Each row of a before or after table is a point. One or more steps were done to the points. Then noise was added and the rows were shuffled. The steps act on how far a point lies along the listed directions, d1 being the first. Name the steps. A step turns or swaps two directions, mirrors them in a line or flattens them onto one, adds a multiple of one to another, or multiplies one. Angles are multiples of 10 degrees, from the lower direction toward the higher: turns from -170 to 170, lines from 10 to 170 but not 90. Use the fewest steps. Two steps may share a direction if one is a turn and the other turns, adds or multiplies; they go together, in the order done. Otherwise the lowest direction goes first.

Directions:
(1): [ 43  16 -35]
(2): [ 18 -55  -3]
(3): [-34  -9 -46]
Before (9 x 3):
[[ 48 -11 -34]
 [-41  89   5]
 [-21  44  28]
 [-38  22 -52]
 [ 44  -3 -46]
 [  7   7  46]
 [-11  49  -1]
 [ 49   2  20]
 [ 28 -11  20]]
After, 9 rows:
[[-30  90   2]
 [-18  45  26]
 [ 15 -12 -48]
 [ 15 -23 -40]
 [  4 -18  17]
 [  1 -14   8]
 [  2  32 -41]
 [-12  49  -3]
 [ -9   2  40]]
Steps: flatten d1 and d3 onto the line at 40 degrees

Directions:
(1): [-58 -48  14 -14  -4  37  -5 -38]
(2): [ 25 -37 -21  20  73  22  16   8]
Before (8 x 8):
[[ 11 -13 -10   2  36  10  16   1]
 [ 25  28  -9  -6   4 -30 -16   9]
 [-70  22  41 -34 -75 -26 -26 -26]
 [  2  10   3  29  24   8  18   2]
 [ 19  -7  -3  32  25  14  13  19]
 [ 49  31  -3   0  16  -6  11  23]
 [-44  52  19 -17 -97 -30 -24 -12]
 [-99 -90  28 -26   0  53  -3 -55]]
After:
[[-64  33  25 -22 -93 -14 -25 -24]
 [ 76  87  -5   7 -33 -83   3  66]
 [ -5   4   2  27  25  12  17  -1]
 [ 20  -7 -11   3  33   3  17   8]
 [  7 -19  -4  28  27  23  12  13]
 [-15 -31   7 -11  28  44   9 -23]
 [-25 -24  -2 -15  15  12 -20 -26]
 [-40  56  37 -29 -82 -51 -25  -2]]
Steps: mirror d1 and d2 in the line at 100 degrees

Directions:
(1): [ 36 -41  61  15 -35 -32  -4 -22   2  16 -14 -56]
(2): [ 46  -4 -32 -15 -58  -5  -7  42 -58  29  -2  24]
(3): [ 54  14 -17   1  54 -76   2 -19   6   9  -8  28]
(4): [-18 -56  -3  24  22  23 -44 -31 -10  55 -22  42]
(5): [  2  67  -9  -8 -31   5 -37 -15  48  49 -35 -12]
Before (9 x 12):
[[ -11   19    6   14    9   16  -38   -9   26   51  -18   26]
 [  22   36   -8  -11 -102   52  -71   18    7   87  -40   12]
 [  27   -6   12   12   38  -17   15  -14  -13  -21   21   36]
 [ -15  -22  -19   10   -6   43   -2  -14    3   26  -14  -13]
 [  26    0   56   14  -30  -29  -38  -37   38   46  -33  -62]
 [  13   22   46  -12  -35   16   50   36   11  -80   47  -43]
 [  22    3    2    3   25  -16   32   -8   16  -21    4   30]
 [  68   -6  -53  -37  -81  -24   12   76  -72   -6    2   32]
 [  12  -76   40   28  -42    6    9   23  -59   19    1  -46]]
After, 9 rows:
[[ 35  -3  12   9  37 -19  11 -13 -18 -18  20  38]
 [ -4  -4 -21   0 -21  36  12   4  -3  12  -7 -24]
 [ 29  -5  -4   1  15 -12  26   1   3  -9   0  43]
 [  9  39  -1  -4 -21   5 -19  22   5  35  -3  17]
 [-26  79  31  -4 -50  51 -54 -23  90  44 -46 -33]
 [-28 -53  71  32   2   5  21 -14   5  -7   6 -76]
 [-60  16  32   6  68   0  -8 -60 107 -37 -20 -26]
 [ 53  -6  40   7 -62 -30 -27  -2   2  53 -29 -50]
 [  0 -36  40  15 -19  41   3  11  -8 -22  27   1]]
Steps: mirror d2 and d5 in the line at 80 degrees; multiply d4 by 0

Directions:
(1): [ 38  29  29   0   3  23 -41 -19  66 -18  -3  79 -11 -40 -68 -30 -30  16
  36  -6  13  14   7   6]
(2): [-11  24 -88  28   6 -23 -21 -17 -32 -25  19  30  40 -17  -2 -23  -8 -52
  24  58 -18 -24  41  40]
Before, 10 rows:
[[-22  -5   8  -3   4  -1  15   8   1   6   3  -7  -2   7   9   6  19  -4
   -5   2 -19   7 -20 -16]
 [ -2   9  -8   8   2  12  -7   3  10  12 -10  22   4   1  -7   0  -7 -12
   17  15   3  -6  37  15]
 [  7 -27  45 -27  -2  14  -5  11  15  10  -7 -39  -9  13   1  23 -19  30
  -20 -35  17   1 -15 -15]
 [ 14  14 -82  15   5 -33 -33 -16  -8 -24  22  37  55 -22 -22 -11  -9 -57
   31  69 -24 -12  29  32]
 [  2 -50  93 -42 -15   7  41  47   2  53 -18 -69 -35  44  49  49  25  71
  -42 -60  11  19 -62 -35]
 [ 29  -4  36 -12 -14  10  -8  -8  63   6  -4  20 -26   1 -28  21  -9  16
   43 -33   2  12  -6  -3]
 [ -1 -11 -10  18   8   6  16   6 -25   9  12 -25   0   0  20   6  -5  -1
  -19  10  -4  -8  26 -11]
 [-20 -19   5  -6 -11   5  34  23 -22  29  -9 -55   6  -6  12  12  -2   4
   -3   5   1  18 -21 -21]
 [-29 -27  62  -1 -17  31  41  27   6  31  -3 -77 -52  40  36  52  42  46
  -41 -57  24  34 -64 -42]
 [ 41  37 -33  21  15  11 -66 -27  61 -40  10  95   3 -45 -83 -41 -29 -15
   42  24   8 -18  49  42]]
After:
[[  -9   23 -122   31    2  -41  -31   -1  -53  -18   29   38   61  -15
    17  -24   -8  -54   31   84  -32  -35   45   67]
 [  19    4    2   18   10   17   -9   -3    8   -1    8   19   -8  -20
   -16  -12  -19    7    3   10    4    0   31   -8]
 [  -4  -52   70  -27   -1   14   40   36    5   32  -20  -86  -46   49
    34   52   36   48  -55  -66   16   -1  -33  -40]
 [  -9   -8  -52    3    5  -13  -22   -3  -28  -14   12  -20   33    3
     9    3  -24  -24   -1   28   -3  -27   26   25]
 [  -3   14  -32   14   -7    4   -3    3   -3    4    0   12   21  -37
   -30  -20  -24  -19   34   37    0   11   10    6]
 [ -15  -22  -30    1  -16  -25   27    2  -18   15    9  -49    2   37
    44   42   20  -22   14   -1  -19  -12    4    8]
 [  -1   -8   23   -4   -2   17    6   13   11   25  -16   -3  -12   14
     8   18    1    8    2   -8    9    0   17   -3]
 [ -35   37 -121   61   -3  -11  -24  -22  -33  -32   38   27   30  -17
     0  -15   10  -59   30   68   -8  -16   32   47]
 [  43  -26   89  -39   -6   15    0   12   64   21  -15   -5  -23    1
   -30   28    4   41   -7  -39   12   36  -44  -43]
 [ -16    8  -10    5    6   -4    0   -2    9   -4    8   19    7   -9
    -8   -9    7  -15   10   18  -22    3   -7   -3]]
Steps: turn d1 and d2 by -150 degrees

Directions:
(1): [-28  18  46 -18  43  53  32 -46  -3 -12  11  75  10 -16 -32  40 -46  82
 -24 -25  22  26  25  40   9  13 -55 -32  31  33  55 -28   3  -8 -10  32
   6 -23  45 -71  12   0  -6 -44  25  22   1   8 -28 -39 -20 -33  -7  41
 -56 -22 -28 -27  -3 -24 -10 -37 -41  26]
(2): [ 24  -1 -17 -24  62 -21  49 -20 -26 -20  32 -31 -11   3  -8  23 -16  64
  57 -21   6  13 -20  -1 -30  69 -35 -33 -68  39 -49 -27 -25   4  46  41
 -17  15 -24  23   9 -24 -32  74   0 -13  38 -56  38  21 -56   5 -47  48
   7  26  -4  18 -13   7  -3  45  33  34]
(3): [ 12 -10  -1 -50 -25  -8 -30 -28  29 -25 -30  40   6  30 -24 -36  40  -8
  -5  89 -15  91  26 -40 -14  29  -1  40 -42  -8 -25  20  -8   5   4  33
  21  26 -14   8 -18 -28 -26 -50   0  59  -8 -49 -16  -3 -84  13   3 -22
 -37 -16   4 -87  32 -33  32  19   3 -11]
(4): [  7  31  47 -23  -5 -60  -9  14  26 -35 -62   7   6 -48 -29  72  34  18
 -29  62  62  15   0  30  20  29 -57  -5  43 -23  53  19  -6  -8 -16  21
  33  21  -6  78  34 -47   0 -11 -12  -1  12   2   6  33  30  14 -57  12
  81  21 -20  39   7  11  14 -10  -5 -28]
(5): [-21 -27  32  32 -11  25  29 -48 -15  15   5  13  20  46   3 -12  35  43
 -75  33  38 -20  15  -2 -78 -36  11  34  -9  27  35  28 -23  12 -20 -20
 -34 -29  -2  50   2  31  29  34 -18 -78 -34  -5  42  16 -36  39 -11   7
   8  -8 -40 -28 -79 -32  23  52 -53  -7]
Before, 10 rows:
[[ 27   1 -25 -10 -20 -54 -24  27  -4  -3 -15 -47 -18   3  14 -17  30 -43
   33  25  -7  -2 -23 -22  -4  22  24  27 -27 -26 -51  21  -1  13  12   5
    7  24 -40  62  -4 -25 -13  42  -8   3  11 -22   8  21  -7  18 -12 -25
   46  18  20  27  18  21   7  26  35  -6]
 [  4   9  -2  -1 -22   1 -23  16   8   1 -12  -7   5   2  12 -14   7 -35
   -1   6 -13   1   8  -2  11 -16  13  11  20  -6  -3   8   3   7  -6 -15
    0  11  -1  -8  -7   5  17 -16   0  11  -8  24  -4  -6  16  -1  23 -28
    6   0  13  -2  -5  -1  -5  -9   4 -14]
 [  0  12   8   0  -7   1  -5  -1  13 -12 -17   9   7 -23   4  17 -14  -9
    0  -1  11  -9   3  22  15   0  -8   1  23  -5  16   2   3  -4 -10   1
   16  -2   8 -18  -2  -7   2 -19  -8  10   1  20 -15 -12  28  -5   4  -5
    5 -13   6   5  19   2  -9 -25  -8  -6]
 [ -5 -13  -6   6  31  29  17 -17 -13   3  37   7 -16  22  12  -9 -38  19
   27 -43 -29  -6  -5 -12  -4  -6  14 -18 -24  22 -31 -29  -9   6  15  -4
  -21 -21   2 -42 -17  18  -7  18  17  -7   7  -5   2 -20 -15 -20   7   7
  -45  -7  -3 -16  -7   8 -18   5  -3  29]
 [ 12  16  -5 -13  19 -33   7   4   2  -8   9 -25  -9 -15   7  19  -2  10
   27  -6   6 -11 -10  17  -1  18 -14 -19   2   5  -2  -8  -5   8  12   7
    2  14 -12  22   7  -8   6  17  -4   3  15   4  10  21  19   0 -18  15
   34  18  -1  28   0  11   0   8  27   4]
 [ 11  10 -20 -23  17   4   7   4   0 -12   2   1  -1   2  -5   9 -16   8
   35 -17  -8  10 -13   5   9  32  -9 -10 -14   9 -37 -16   1  -7  28  16
    4   8  -5 -18  -1  -8 -16   2  13  26  10  -7   2   0 -25  -5  -8  10
  -18   8  11  -5  19  -4  10   4  23  10]
 [ 18  13  -2 -12   3 -18 -16   9   5  -5 -11  -2   3 -11 -11  13   7 -12
   19  15  -5   4   1   7  28   9  -4 -13   3 -15   1  -5   4  -1  -2  14
   12   7 -10  -9   7 -14  -6  -4  -4  17   6   8  -5   1   9  -8   9  -2
    8   0  16   7  15   8  -5 -14   9  -2]
 [  6   3   7 -26  16 -15   0   1   7 -22 -19   7 -16 -24 -13  29 -16  15
   21   5  12  21   5  25  21  25 -21 -17   4   4   2 -10  11  -3   3  31
   19   9   2  -5   4 -17 -10  -9   4  32  11 -13 -17   1  -3  -6 -24  14
  -13  -1   4   6  23   6  -2 -24   5   0]
 [ -6 -11  -8  -6  29  20  21 -12  -6  12  19   7  -1  11  -2 -13 -24  16
   17 -23 -26  12 -10 -18  -4   2   0  -9 -27  28 -21 -22  -5  -4  11   7
   -8   1   5 -46 -18  14  -6  -6   6  12   2 -13  -5 -14 -27 -11  21   5
  -32   0  -3 -21  14 -10  -6   9  10  15]
 [-22   9  20   7 -22   2 -14   1  20  -5 -21  16  11 -13  -7  26   4  -6
  -32  24  20   2   2  -1   8 -13  -7  17  31  -6  25  16   1   7 -21  -8
    5   5   2  14  14  -1  10 -16  -2  -6 -16  10  -6   8  12   4  -4  -3
   20  -7 -12  -5  -4  -3  15 -13 -20 -14]]
After:
[[ -15   13   42  -14   15   -6   13   -8   16   -8  -30   32   10  -23
   -25   40   -3   32  -31   22   26   17    0   14   14    2  -41  -10
    29   10   43   -6   -5  -10  -16   13   17    3   15   -1    7   -9
     5  -34   -1    8   -3    7  -11   -1    7   -5  -11   10   18    5
   -25   -1   13  -10    4  -12  -14  -10]
 [  -7   13   10   -4  -14   11   -7    8   11   -5  -22   20   11   -4
    -7   18    0   -4  -18    2   15   -8   -1   19   13   -7   -5    7
    35   -7   15    4    8  -10   -4   -6   10   -7   10   -5    5    4
     9  -26    9    9  -14   28   -5   -2   13    0    0   -3    0   -2
    -2   -2    5   -9   15  -13   -9  -12]
 [  29  -22  -55   27  -74  -61  -56   57   -2   27  -16  -85  -18   28
    49  -69   59 -121   20   33  -32  -40  -31  -53  -13  -32   91   65
   -27  -54  -71   48    6   20   -1  -45   -5   19  -57   86  -22    4
    12   53  -24  -23  -13    0   17   33   24   40   25  -72   64   15
    40   30    8   29   12   40   39  -30]
 [  12    2  -10    5    5    1   -6    1   -7   10    8   -9    4    7
     0   -3    1   -8   16   -4  -12  -14    0    2   10   -6   12   -9
    -6   -2   -5   -6    1    4   -1    2   -5   -5  -10  -16    2    5
     1   14   -6   -4   -2   10    4   -2    3   -4   20   -1   -5   -4
    14    3   -4    4   -7   -2    3    4]
 [ -15   -9   11    1   10   31    6  -16   -5    0    1   26   -9   -3
    -2    7  -31   17   -7  -21    0   -2   15   28    8  -15    2   -9
    17   16   18  -11   17    0  -11    8    3  -18   21  -45   -6   19
    10  -19    8   13  -10    9  -23  -21    0  -11    6    8  -49  -21
    -4  -14    1   -8   -7  -31  -24    5]
 [   1    4   -3   -1   23   19   23  -20   -6   -9   15    4    4   -9
     6   12  -35   23   19  -30    3  -11   -1   20   -6   14  -10  -12
    -8   21   -4  -14   -5   -2    7   10   -3   -9    7  -36   -4    1
    -7   10   -3   -2    9    3   -2  -17   -2   -9    1   14  -19  -12
     3   -2    3   -3  -15   -6   -5   16]
 [ -10   21   52  -12   13  -12   -2   -5   21  -26  -31   38   -3  -27
   -19   59   -8   29  -22   20   32   10    7   24   29    1  -38  -18
    43   -8   44   -7   -5   -4  -17    8   21   -9   12   11   14  -19
     1  -26   10    1    6   17  -11   -4   30  -16  -32   10   19    0
   -26   10    4   13   -6  -27  -25   -3]
 [ -14   -6  -13    3   12   26   12  -16   -3    1   27    2    1   11
     3   -1  -25   15   16  -19  -14    6   -6  -17  -12    8    4    2
   -23   23  -28   -9   -6   12   12    4  -17    3   -4  -24   -2    9
    -8   17    6   -1   -2  -18    3   -4  -33   -6    5   14  -26   -7
     0  -20   -7   -6    4    8    0   18]
 [   0    4  -17   11  -15   -7  -18   14    6   16   14  -19   -7    2
    25  -22    0  -37   10  -16  -20  -28   -2    3    5  -29   30    3
    17  -11   -1    2   10   10   -6  -26   -1    1   -2   -9  -10   20
    25  -11   -3    4   -9   31   -8    3   40   -3   27  -18    9    0
    11    8    3    7   -2   -7   14   -7]
 [  19    5  -14   -8    5  -17    2   10   -8   -7    3  -35   -1    7
    12   -4    7   -9   27   -1   -8    0   -6   -4  -11   17    1   -2
   -20   13  -33   -1  -12   10   18    1  -13   19  -20   21   -2   -6
     3   35   -5   -6   10   -7   24   13   -9   10   -3   -7   21   18
    12   14  -19    6   -5   22   23    0]]
Steps: multiply d1 by 2; turn d2 and d4 by 170 degrees; flatten d3 and d5 onto the line at 30 degrees
